Each wall is flat, endless, passes through zero and stands at right angles to its row. A trip goes straight from one point to another. Which walls does it cross, in order?

Walls:
(1): [44 44]
(2): [-39 -29]
(3): [-14  14]
Trips:
[20  1] to [-16 -12] -> 1, 2, 3
[47  4] to [-45  32] -> 3, 2, 1
[ 28 -12] to [-18 -11] -> 1, 2, 3
[ -1 -13] to [-59  33] -> 3
[-6  0] to [ 15 -59] -> 3
[-19   7] to [ 0 -8] -> 3
[ 22 -11] to [-29 -41] -> 1, 2
[-20  11] to [52 48] -> 1, 2, 3
[ 10 -16] to [  8 -43] -> none

Walls:
(1): [25 46 -4  0]
(2): [-12 -20   0  -9]
(3): [ 10 -27 -33  12]
Trips:
[ 28  20 -47  47] to [  6  20  13 -26] -> 3
[-16 -13  30 -32] to [-27 -25  48  22] -> none
[ 10  31  14 -37] to [  1   4   3 -22] -> 2
[-14  53 -21 -22] to [ -4 -23 -27   5] -> 3, 2, 1
[ 12  91 -35 -14] to [ 11   2 -23   4] -> 3

Walls:
(1): [-24 -38  27  20  20  14 -16  26]
(2): [ -7  10 -43 -12  41  25  45  24]
(3): [  6 -23  27  42 -13  -7  -7 -15]
(4): [  0 -20  31  17  64   2  23  26]
Trips:
[-26  15  46  24  25  39  33  42] to [ 52 -26 -32 -30   0 -12  17  -9] -> 3, 1, 4
[-23 -27  -9 -25  72  -5 -12 -39] to [-10  13 -34  36 -16  21  24   1] -> 1, 4, 3
[-41 -55  -2 -18  43 -13  37 -27] to [ -1  12  20  11 -14  -3  53  15] -> 3, 1
[-17 -19  -6  10  21 -12  21  22] to [-19  -7  25  -7  65  47  23  44] -> none
[  4  21  23  55  -7  48 -16  35] to [ -4 -22   2  -3  18 -23  10  -3] -> 2
[ 23   9  37  19 -41  16  16  -5] to [-10 -36 -20  -2  28 -26   9  51] -> 1, 4, 2, 3
[ -1 -50   5 -35   0 -21 -42  43] to [ 40 -36  39  14  23 -28 -36   0] -> 3

Walls:
(1): [ 18  13 -44 -11 -46 -11  -2 -14  19 -15 -14]
(2): [ 13  11 -23  42  41  10  10  10  -3   4  49]
(3): [  5  -1  18  -1 -27  95  40  31  48  35 -21]
(4): [ 16   0 -18 -51 -11 -15 -38  13   3   5   8]
(5): [ 22  12   7  -7   9 -30  10   4  64 -42  42]
(6): [  0 -25 -23  16  30  -9 -12   1  10 -47  12]
Trips:
[ -1  29  17   1 -31 -10  22 -13  -1  18 -27] to [-33  -9  21 -16 -32  23 -30   7  -5  12 -23] -> 4, 1
[-26  -8 -17  18  44  41 -26  29 -10 -63 -15] to [-24  20  14  -9 -16   2 -29   5 -57 -27  42] -> 4
[ -4  -1 -39 -19 -12   5 -22  17   9 -12  -5] to [ -7  12   2  -6  32  -6 -28   5   3   5   0] -> 2, 1
[ -2  17  25 -19 -57  -3   6 -11  25  -8  14] to [ 34  19  -7  59 -21  55   3   1  33  19  -3] -> 4, 2, 5
[ -6  31   2 -10  33 -54 -17 -10  33  19  43] to [ 32 -12 -49  24  18 -55 -45 -18 -13 -39 -25] -> 1
[  1  28 -13 -37 -44 -47 -15 -42  -5 -18   0] to [-49   1  14 -40  -5  12  -6  -8  -5  39 -12] -> 5, 3, 1
[-13   1  21   1  -3  -2 -21   0  20  38 -26] to [  5 -16  -6 -21 -67  16   0  -1  10  -7  49] -> 1, 5
[-11 -20  59  42   9  33 -21  29 -14   1  -7] to [-19 -16 -48  11  11   2  31 -29 -14 -33  17] -> 6, 3, 1, 5

Walls:
(1): [-40   9  34 -43 -28  21  16  -4  40  14 -23  14  29  20]
(2): [ -7 -15  30  26 -23  64  -1  11  10 -10   0 -39 -20  -6]
(3): [-22 -35  11  -7 -16  49  21  -2  14  -6 -76  24   2  11]
(4): [ 43 -13  -2 -31 -21 -12  -2 -37  31 -27 -22  -8  10  42]
(5): [-26  -8   1  -8 -17 -56 -37  24 -27 -16 -28   9 -11 -12]
(6): [-14 -48   5  48  33   7 -14 -29   3   6  18 -12  50  -9]
(7): [  7 -14 -14  21  32 -15  -6   4  32  57 -50  29 -28 -23]
(8): [ 17 -34 -67  46  -6   1  -8   0 -21 -15  33 -21 -21   9]
(9): [-31   5  49 -60  18 -29  52  12   4  18  19   1  82 -13]
(10): [ -1 -43 -30  -6 -30   9  -5  -2 -37  12 -37 -29  -2 -10]
Trips:
[-31  30  -9 -11  32 -18  -1   4 -15  14  -9  25 -45 -10] to [-50 -15  22 -74 -13  15   6 -12  20 -59  10  28  18  42] -> 1, 9, 3, 7, 4
[ 22 -21  21  34 -46  14  19  15  39   6  17   8   6   5] to [-10 -37 -10 -32 -15 -10  24 -34  39  26  64 -18   1   5] -> 9, 3, 2
